Each point is reached from the start by the listed moves, each made once or not at all, plus a little noise. Say if it took an odd or an even number of moves. Then give how often each move was made.
In the rows, zero is written as 128.

Moves:
(1): [123 135 131  91 124 166]
(2): [160 152  59 131 124 141]
(3): [179 157 167 137 165 131]
Start: [125 133 131 134 136 148]
Points:
[174 164 171 143 168 151] => odd (0, 0, 1)
[157 162  62 134 130 161] => odd (0, 1, 0)
[206 188  99 151 162 164] => even (0, 1, 1)
[203 198 105 105 165 208] => odd (1, 1, 1)

Moves:
(1): [155 110 151 154 163 106 128 118 137]
(2): [164 138 109 156 165  94 151 126 117]
(3): [101 107 150 136 137 131 119 170 100]
(4): [ 79 153 155 127 128 132 115 138 190]
(5): [117 118 106 147 112 149  99 138  83]
(6): [ 98 198 195 115 144 149 117 120 108]
(7): [119 123 130 139  97 159 133 150 116]
(8): [152 130 116 131 123 129  99 156 123]
Start: [126 151 110 124 124 124 146 145 131]
Points:
[  7 213 201 137 129 170  84 200  98] => even (0, 0, 1, 1, 1, 1, 0, 0)
[110 171  91 162 140 117 126 168 132] => odd (0, 1, 0, 1, 1, 0, 0, 0)
[105 156 126 178 138 131 118 244 131] => odd (0, 1, 1, 1, 0, 0, 1, 1)

Moves:
(1): [119 123 150 149 141 145 100 124 134 120 109 114 155 109 155]
(2): [112 124 140 142 106 126 124 122 104 115 131 106 155 103 112]
(3): [108 133 143 154  94 113 128 156 104 106 145 132 117 126  98]
(4): [147 126 140 127 139 120 149 115 166 143 135 137 114 154 134]
(5): [ 83 126 120 151 101 138 138 107 112 123 120 125 130 129 106]
(6): [166 189 126 133 180 103 130 152 133 139 113 125 156 111 181]
(7): [115 103 136 138 155 125 102 137 125 153 145 121 136 142 144]
(8): [115 111 127 112 146 137 133 137 160 128 160 145 115 144 138]
(9): [122 137 160 124 122 115 119 118  99 140  94 134 151  94 132]
(10): [116 102 112 118  96 112 122 134 150 118 167 147 115 152 128]
(11): [157 140  93 137 141 111 158 142 124 110 130 165 128 134 126]
(12): [122 124 149 118 112 135  87 109 139 131 160 146 130 130 110]
Start: [ 79 149 126 117 141 126 107 135 109 162 124 119 123 143 119]
Points:
[111 199  97 163 213  83 145 150 130 192 127 149 146 174 170] => odd (0, 0, 0, 1, 1, 1, 1, 0, 0, 0, 1, 0)
[  7 110 117 178 165 140  95 133  98 138 155 130 176 140 134] => even (1, 1, 0, 0, 1, 0, 1, 1, 0, 0, 1, 0)
[ 24  94 163 114 102 136  32 121 155 133 211 132 157 147 125] => odd (1, 1, 0, 0, 0, 0, 0, 1, 0, 1, 0, 1)
